Each row is a point. Before rounding, the points of a table are all equally far from one centre. They may lie mostly on one side of it. Where is the centre, to within rounding?
In the rows, zero is written as 128.

Points:
[[175 147]
 [ 78  97]
 [104  89]
 [ 56 185]
 [ 53 124]
 [ 76  98]
 [ 72 101]]
Centre: [111 152]

Points:
[[162 151  72  18 176 141]
 [112  55 105 136 114 127]
 [222 143  40 129 125 175]
 [123  95 123  18 144 123]
 [140  75  16  83 112 148]
 [194  37  86 128 146 151]
 [ 86 105  60 116 135 183]
 [ 96  79 106 127 106 112]
 [ 78 139  99  92 142 186]
 [112 102  62 139 101 101]
 [162 109  91 150 181  90]
 [242 122 123 107  89 125]]
Centre: [163 119  96  93 130 148]

Points (15 x 9):
[[153 122  99 174 161 231 111 150 130]
 [123  65 153 104 134 187  99 118 125]
 [135  81 118 172 207 129 145 122 129]
 [ 66 128 109 129 210 198 158 105 154]
 [114  80  69 117 174 215 116 130  57]
 [ 87  62 147 181 159 224 100 103 113]
 [132  66 122 166 210 174 113 101 160]
 [ 61 121  92 104 189 208  94 140 160]
 [ 48  67 119 119 125 191  82  98  55]
 [112  91 119 118 233 197  98  95 110]
 [121  34  97 167 143 199 109 100  64]
 [ 74  65  56 111 157 162  65 151 144]
 [170 103 112 200 187 176 151  97 124]
 [176  87  67 114 174 121  65  61 115]
 [150  65 117 205 191 175 121 101 134]]
Centre: [ 98 126  84 154 142 160 100  84 114]

Points (17 x 14):
[[204 141  66 127 108 129 117 163 105  43  81 189 138  71]
 [147 168  57 217  97 177 123 167 116  75  59 140 159 137]
 [ 86 123  84 144 114 154  64 212 160 131 116 137 160 126]
 [152 129  83 170 118 109  84 230 140  71  62 154 160 151]
 [100 128 101 136  77 108 104 146  60 104  36 133 141  73]
 [192 121  67 103 107 175 108 174 104 101  62 183 158 129]
 [141 100  84 155 117 118 140 249 108 121  97 112 173  86]
 [129 108  42 139  63 142 113 211 114  92 121 145 128  83]
 [178 141 119 125 143 162 119 169  67 105  46  98 170 147]
 [170 123 104 127 118 107  81 167  87 115  32 176 130 159]
 [ 78 156 102 134 100 132 150 188 100  92  36 171 195 114]
 [122 129  79 147  77 138 101 128  81 117 107 158 209 164]
 [147 193 122  84 116 106  90 211  73 106 111 151 150 105]
 [127 125  88 150  74 110 144 213 162  80  80 155 213 149]
 [ 96 161  53 152  77 154 112 170 121  83  53 195 172 123]
 [127 153  67 148 102  58  94 217 101 109  65 171 152  89]
 [103 184 132 156 113 104  57 205 114 151  88 145 121 132]]
Centre: [143 151 106 144 119 120 134 147 138 110  99 136 143 108]

Points, 23 rows:
[[155 109 161 113  80 145 113 124 205  78  98 121 104  92 125  98 247 244
  161 112]
 [159 140  98 143  91 157 171  92 179 110  54 122 120  41 153  76 196 191
  174  92]
 [ 98 167 144  71  92 188 206  94 157 113 127  87 109 135 132 118 184 144
   76 138]
 [133 157 121 123  53 212 170  73 223 129 121  95 118  96  82  96 187 140
  179  77]
 [154 186 110  91  88 213 136  97 182 108  94 155 123  97 100 166 218 124
  140 117]
 [134 151 153 157  29 125 171  40 165  88 145 195 103  94 116 101 160 180
  144 136]
 [121 147 186 129  96 162 194  89 138 115  62 202 116 107  97  86 236 108
  124  82]
 [130 198 186 134  74 151 120  83 176  63 107 185 119 114 158  16 176 135
  164  79]
 [137 184 188 119  41 125 128 145 203  36  89 109 156 141 145  77 203 153
   68  81]
 [112 167  98 164  81 154 175  47 128  94 100 152  47 141  71 161 184 174
  133 117]
 [136 194 143  68  28  97 124 151 153  97 128 113  65 117  95  53 188 114
  159 104]
 [136  92 175 135  86 171 145 175 211  87 112 142  28 142  76  55 207 135
  111 103]
 [134 208 170 137 130  90 196  83 145  38  59 111 124 120  92 116 114 123
  124  82]
 [136 163 160 154  59 123 160 136 171 101  42 192 188 104  77 150 168 144
  158  52]
 [164 162 226 159 130 141 120 123 161  71 116 182 128 128  75 118 228 165
  121  86]
 [124 174 103 144  99 142 169 124 154 132 100 170  72  84  88  70 234 164
  144 122]
 [155 153  88 127 101 157 121  95 245  33  80 174 118 140 123  54 169 189
  199  83]
 [157 228 122 103  70 145 137  91 189  83  96 150  74 127 189 116 190 119
  112  91]
 [117 164 217 105  92 114 177 126 154  64  43 188 107  93 106 163 187 169
  164  62]
 [116 161 132 164 118 145 226 128 181  67 110 103  97  81 103 100 217 152
  167 131]
 [180 163 150  50 102 196 153  89 188 102  34 101 109  91 109  99 187 137
   95  54]
 [186 120 108 179  83 119 146  98 175  53 129 161  68  92 105 120 224 146
  187 137]
 [128 188 161 135  91 168  95  71 213  86  72 161  89 150  95 101 190 170
   53  81]]
Centre: [141 123 142 119  81 147 142 115 152  76  90 129 111 146 114 103 157 152
 144  90]

Points, 30 rows:
[[175 113  97  53  96 114 101 157 174 133 153 122  35 146 129  56 178  99
  133 177 160 116  47  83]
 [115 112  83  78  83  81 105 165 135 137 187  80  41  62 100 105 151 130
  104 204 175 177 175 152]
 [178 133 117  41  92 109  38 155 165  87 159  85  48 120 145  72 157 143
  160 157 145 132 110 150]
 [179 112 167  71 125  92  68 131 143 151 110 104  21 125 132 100 191  89
  157 183 184 134  57 101]
 [161 136 135  86 103  38  71 146 178 176 189  96  75 123  82  75 144  99
  130 241 189 163 141  66]
 [118  61 151  50 110  57 125 142 169 105 163  84  34 135  82  82 162  81
  154 152 203 165 110 105]
 [170  89 133 111 106  71  87 127 168 172 164 130  71 149 133  55 196 171
  161 186 195 159 119 144]
 [110 105 138  64 132  54  60 140  85 110 169 165  35 137 106  79 171 109
  140 214 172 153 147 123]
 [158 120 136 114  76  65  66 153 133 142 172 132  44 176  56  70 114 122
  130 169 136 155 100 127]
 [133 134  96  66 107  37  46 188 199 105 196  53  71 131 120  76 144 112
  115 191 153 179 120 141]
 [113 116 159  96 130  79  80 140 169 185 114 116  96 107 146  90 209 107
  133 163 174 188 134 153]
 [209 111 116  77  87  51  81 208 173  80 210 136  82 117 117  51 172 111
  169 209 160 117 134 125]
 [193 116 135  62 104  32 107 138 134 136 171 104 103 159 124 130 190  68
  162 232 149  95 101 116]
 [151 118 181 100 133  29 110 148 153 138 131  83  50 106 136  67 110 115
  157 232 166 148 106 107]
 [104 116 133  91 101  39  55 166 153 176 183 100 100 124  77  99 138 123
  191 175 191 162 131 161]
 [ 94 128  71  68  88  64  97 175 175 115 190 112  31 107 118  53 192 123
  175 190 181 143 154 124]
 [142 166 136 105 106 100  75 189 124 137 154 102   8 114  45  54 158 109
  127 215 143 171 109 105]
 [129 126 157  67  81 107  62 172 138 133 145 138 111 150 108 113 155  83
  165 208 137 203  79 106]
 [173 138 164  56 115  82  87 167 135 156 199  94  18 138  78 113 171 126
  165 213 182 174 122 151]
 [194  83 109  25 161  86  95 191 207 156 173 151  72 112 145 122 193 107
  129 189 163 181 141 122]
 [181 148 153 146 162 130 111 181 149 108 237 123  98 153  77  67 169 137
  195 196 140 126 128 160]
 [194 123 190 108 105  30  90 180 178 119 158  84  12 104 123  86 182  93
  147 209 162 125 101 118]
 [117 155 135  57 124  47 117 132 144 161 172  63  55  98 103  65 206  93
  122 170 183 136 104 166]
 [216 154 125 125 128 118  47 217 154 133 208  91  70  95  76  90 157  63
  167 124 153 167 113 140]
 [125 119 142  34 118 108  97 156 151 172 157  98  36 123  78  80 171 112
  152 206 166 186 102 165]
 [145 161 106  55  78  54  97 165 171 146 172  95  40 101  58  45 164 117
  166 188 160 105 104 145]
 [207 118 170  93  85  78  87 146 184 127 135 102  70  78  68  57 125 109
  189 201 161 185 142 137]
 [148  92  84  40 132  60 109 221 159 134 188 111  57 120 116  88 213 131
  136 195 135 201 133  84]
 [202 111 120  54 156  40  73 175 135 171 159 101  87 157 107 104 158 110
  105 174 153 183 135 158]
 [107 153 138  82 117  63  55 178 181 155 197 108  70 142  88  70 179  66
  157 230 161 150 158 109]]
Centre: [155 122 103 118 153  83  96 137 165 102 170 120  83  92  89 121 169 110
 147 179 150 148 105 113]

Points:
[[198  91  64 122 151 137 147 138  53 237 151 101 159  85 124 167 146 193
  153 130 107 121 116 169]
 [120 130 114  66 144 133 124 107  98 138 170 101 188 103 145 148 123 206
  151 111  67 131  60 165]
 [122 107 113 119 161  90 149 120  83 227 118  81 135 144  96 173 108 192
  121 149 107 128  98 145]
 [177 100 148 117 128 141 214 103  94 192 184 140 144  89 154 142 178 158
  106 113 137 144 109 144]
 [140  93 111 140 123 155 177 120  73 132 143 102 134  74 135 195 111 235
  181 116 118 154  65 142]
 [153 140 110 149 115 167 164 112 119 151 185 133 171  77 184 137 103 154
  139 107  88 152 156 131]
 [156  92 134 132 162 155  81 152  49 137 123  67 186  71 161 111 141 208
  112 129 141  97  97 137]
 [103  98 134 140 138 143 104  72  59 204 160 100 182  59 153 127 146 207
  190 138 110 158 116 171]
 [130  60 110 104 130 140 158 103 132 198  92 157 171  90 179 141 116 231
  131 147 142 149 163 180]
 [165 148 123 155 174 164 134 128  97 140 187 120 218 123  97 169 140 235
  108 161  88 140 126 175]
 [117 132 120  75 141 155 146 136  58 191 127 132 185  32 140 174 111 223
  128 165 129 128 140 172]
 [150 169 125 144 134 130 129 159 109 173 189  75 169  72 121 155 130 225
  106 150  74 161 117 158]
 [158 137  94 114 153 134  98 166 127 159 221 105 138  96 151 148 137 242
  113 148 110 118  97 139]
 [163  95 129 117 149 120 130 138  17 200 134 148 175  72 104 162 113 229
   96 115 145 135  84 175]
 [105 131 133 172 107 101 135 140  61 221 123 110 201 101 132 181 147 235
  140 154 116 137 116 144]
 [115  95 107 151 125 108 131 138 108 186 153 136 172  93 166 181 129 249
  125 175  77 158 109 188]
 [118 123  92 159 162 104 157 157  37 148 158 154 212  55 153 140 147 233
  171 128  83 118 102 153]
 [174 151 117 151 159 105 119 108  74 194 176  99 190  68 116 155 163 189
  143 140  83 145 113 199]
 [118 155  24 132 130 143 111 107  91 171 199 147 131  95 119 160 113 203
  165 127 107 179 155 152]
 [150 123 146 158 131 204  93 142  89 190 163 109 172  83  67 141 125 208
  122 164 142 190  91 149]
 [141 160 137 143 149 150 156 127  93 176 190 114 154  76 126 199 232 210
  163 158 120 140 149 155]
 [122  77 124 158 190 124 126 130 117 173 154  90 191  76 152 154 148 170
  151 179 141  90 104 170]
 [175 120 103  92 181 152 119 127  68 192 196 128 226  66 116 125 166 202
   98 142 117 168 169 163]
 [182  96  84 160 160 154 161 116 122 168 175 102 196 133  76 179 124 214
  166 132 152 105 126 139]
 [ 78 134 105 126 140 164 118 157  41 134 136 118 135  95  88 186 119 197
  137 182 103 168  72 162]
 [122 148 152  87 202 122 121 161 134 202 148 129 139  83 142 122 106 222
  153 153 116 153  80 130]
 [155 105 109  80 139 120  94 110 100 200 146 118 202  59 107 165 123 170
  139 182  87 149  99 150]
 [155 109  89 110 138 175 152 142 130 143 120 100 168 140  94 137 119 246
  193 163 121 104 118 194]
 [121 117 128 156 152 121 105 139  32 174 163  58 141  85 127  96 151 191
  103 188 124 138 131 145]
 [144 147 120  93  91 154 108 162 103 181 185 157 112  75 143 164 118 167
  100 154 101 120 154 138]]
Centre: [128 106 110 125 150 142 130 141  94 154 133 140 152 104 112 132 162 196
 139 119 122 149 135 137]

Points (30 x 24):
[[131  66 105  45  99 167 104  92 133 165 184 139 163 113 100 149 155 206
  147 126 176  86 197  58]
 [168  53  84  95  68 161  63 144 174 172 144 158 163 119  76 129 177 198
  131 150 109 130 200  99]
 [118  35 154 103  25 173  73 150 152 140 187 153 152 118  58 139 169 173
  136 110 146 100 224 114]
 [185  46  86 107 105 132 109 130 149 155 153 144 151 131 115 150 170 190
  159  89 126 123 227  61]
 [143  98 140 104  56 136 110 119 194 146 148 147 153 151  81 128 140 235
  118 125 101 138 214  56]
 [150  67  93 141 109 132  79 165 184 141 165 148 211  85  46 122 181 200
  105 105 146  92 208  93]
 [136  65 108 149  85 134 100 125 204 175 145 131 158  90 106 143 162 220
  182 146 150 102 228  42]
 [164  70 153 100  51 172  79 144 185 162 189 161 148 101 111 169 180 205
   97 116 111 101 179  21]
 [147  55 119  99  37 158 108 144 177 161 202 152 145 151 112 147 184 221
  143 105 162 108 166  63]
 [170  47  70 101  93 125  76 152 209 147 177 120 151 125 100 138 178 189
  130 140 143 107 211  41]
 [172  43 126  80  77 158  48 133 186 176 161 133 153 123  90 160 125 199
  112 137 120 110 203  61]
 [146  75 146 101  68 160  80 142 162 167 151 146 150 142  62 155 188 209
  112 140 175 101 216  52]
 [184  56 142 114  99 145 123 144 147 155 183 120 150 146  56 137 175 165
  114 147 111 149 208  82]
 [173  80 122 116  48 147 111 171 180 168 181 141 137 129  68 147 169 197
  142 122 131 131 237  82]
 [150  56 113 109  78 163  83 179 152 168 204 123 145 112 111 163 144 236
  136 124 116 134 170  58]
 [165  74 101 133 103 105 100 149 151 129 164 169 139 135  69 120 132 198
  139  97 147 130 199  36]
 [152  18 129  84 100 184  75 156 218 156 178 159 144 136  84 166 179 209
  151 129 141  96 172  74]
 [142  38 118 101  51 144  66  97 158 157 172 129 177  93  97 145 157 196
  115 123 155 116 232  67]
 [182  54 143  96  59 148  59 134 163 130 164 145 179 139  79 140 154 202
  153 107 126 127 222  61]
 [142  64 122 112  73  98  91 167 161 171 193 184 143 111  98 163 172 167
  132 108 162  65 211  54]
 [141  65 148  65  74 149  99 130 156 167 154 161 181 147  98 169 124 180
  122 141 150  89 238  91]
 [133  66 110  98  37 138  51 136 151 115 178 130 176 118  77 159 168 190
  134 131 162 146 212 113]
 [130  81 123  82 113 155  92 157 190 129 205 142 157  98  55 195 187 206
  143 110 136 131 212  69]
 [194  95 132 142  55 183  89 111 158 135 152 156 155 163  65 150 160 184
  128 107 143  72 172  56]
 [157  37 119 122  74 141  71 149 182 112 130 154 175 121  52 125 164 182
   96 139 133  96 208  43]
 [188  52 139  95  92 154  71 117 191 140 190 162 154 132 129 168 150 212
  124 152 132 133 231 119]
 [172  64 129 111 100 165  86 139 136 168 189 134 145 108  78 128 174 216
  129 101 112 133 221  39]
 [182  58 124 105  97 209  84 121 192 146 177  97 112  88  82 169 175 225
  143 101 136 101 203  48]
 [123  33  98  68  82 193  80 161 174 131 165 140 173  82  74 128 166 187
  132 177 134  60 217  72]
 [148  75 158 108  59 207  65 167 155 165 182 124 146  88 117 148 147 208
  135 137 200  80 203  34]]
Centre: [132 103 152 109 107 154  99 141 181 118 152 123 134  88 129 112 159 160
 136 119 136  91 165 106]

Points (31 x 24):
[[126 136 136 175 136 109 150 121 111 133 139  34 133 158 123 137 137 118
  169 123 118  68 111 240]
 [121 161 119 124 128 108 121 132 100 101 115  33  98 143  77 136  97 143
  159 131  78  81  96 204]
 [103 124 115 143 169  95 136 100 131 143 137  64 137 171  98 110  88 133
  170 100  72  92 120 181]
 [117 197 154 128 166  96  96  99 116 116 131  59 112 186 120 110  83 111
  136 125 103  89 121 214]
 [ 82 127 131 137 136 117 142 107 145 102 107  58 145 164  92 142 142 128
  131 122  81 121 123 229]
 [140 146 144 207 142 115 120 124 116 124 171  63 144 134 103 112  88 138
  147 113  76  89  77 197]
 [140 121 142 129 160  87 118 109  83 105 158  41 112 125 138 136 107 133
  144 133  98  77 102 226]
 [106 161 129 135 142  91 145  79  91 133 159  50 119 162 102 120  98 118
  151 125  63  88 103 202]
 [140 146 130 172 164 106  89 122 130 135 151  82 129 174 146 135  91 165
  157 107  95  90 107 221]
 [121 139 160 158 153 102 140  98 125 123 116  58 102 180 107 169 124 141
  169 100 134  98  83 218]
 [129 101 131 166 126 120 160  71 117 124 137  79 125 157  90 103  80  89
  154 137 121 113  91 237]
 [136 153 133 152 164  74 127 130  95 116 111  83  91 156 106 141 104 140
  123 136  70  83  77 199]
 [164 145 141 150 158  98 129  71  99  61 128  83 117 162 102 103  78 119
  154 146 118  91 119 212]
 [134 135 129 135 153 141 166 109  90 106 159  64 116 126 151 135 113 140
  151 122  69  82 158 226]
 [148 123 127 128 160 106 125  95  90 101  99  58 151 156 130 108 123 146
  171 110 157  80  96 213]
 [155 167 152 160 144  77 146  88 115 108  98  70 158 148 109 132 126  66
  142  80 125 112 109 234]
 [129 148 141 121  98  94 109 105 119 125 153  66 158 182 103 100  76  87
  119 134  90  84 120 237]
 [141 148 107 139 126  94 100  94 102 120 147  57 170 166 115 135  77 131
  163 120  63  86 112 224]
 [128 122 174 170 150  94 117  83 112 143 155 101 138 156  90 132 105  98
  165  87 124  79 110 249]
 [ 97 155 141 125 138 101 122 112 115 103 156  64  99 124  53  98 101  98
  143 117 113  88 117 228]
 [121 114 144 137 128 123 136 133  78  94 168  63 102 162 124 127 122 114
  156 112  90  49 109 195]
 [103 174 133 143 140 123 123 110 136 107 118  56 149 157  95 125 138 113
  191 111 107 122  98 237]
 [123 144 172 112 156  93 151 125 129 128 155  65 131 155  80 106 121 139
  132 108 105  75 111 241]
 [157 167 146 152 164 101 134 101  79 129 125  59 149 163 109 111 102 159
  135  99  93  66  94 223]
 [143 148 142 132 160  93 119  82 137 120 131  45 105 172 134 111  77 134
  130 117  91  76  95 221]
 [138 114 127 112 116 141 129 105 105 107 106  62  75 154 113 101 104 117
  176 107  79  75 115 205]
 [127 133 125 149 167  57 128  89 129 135 140  97 133 151  91 113 116 131
  161 160 106  91  85 192]
 [149 169 145 144 149  93 121 119 115 105 138  35 135 144 131 116 127 100
  157 124  92 111 106 247]
 [106 163 131 141 168 102 106  94  94 101 151  55 118 176 130 128 109 118
  137 115  99  83 122 236]
 [160 149 148 112 155  78 147 117  83 129 120  67 133 166  97 117  99 141
  182 137 102  79  92 210]
 [147 135 133 152 133 126 116  68  96 134 131  58 137 156 122 125 113 138
  133 129  55  98 135 248]]
Centre: [140 149 141 134 128 135 128 110 121 128 123  99 140 127 113 145  99 110
 132 120 120  94 119 183]
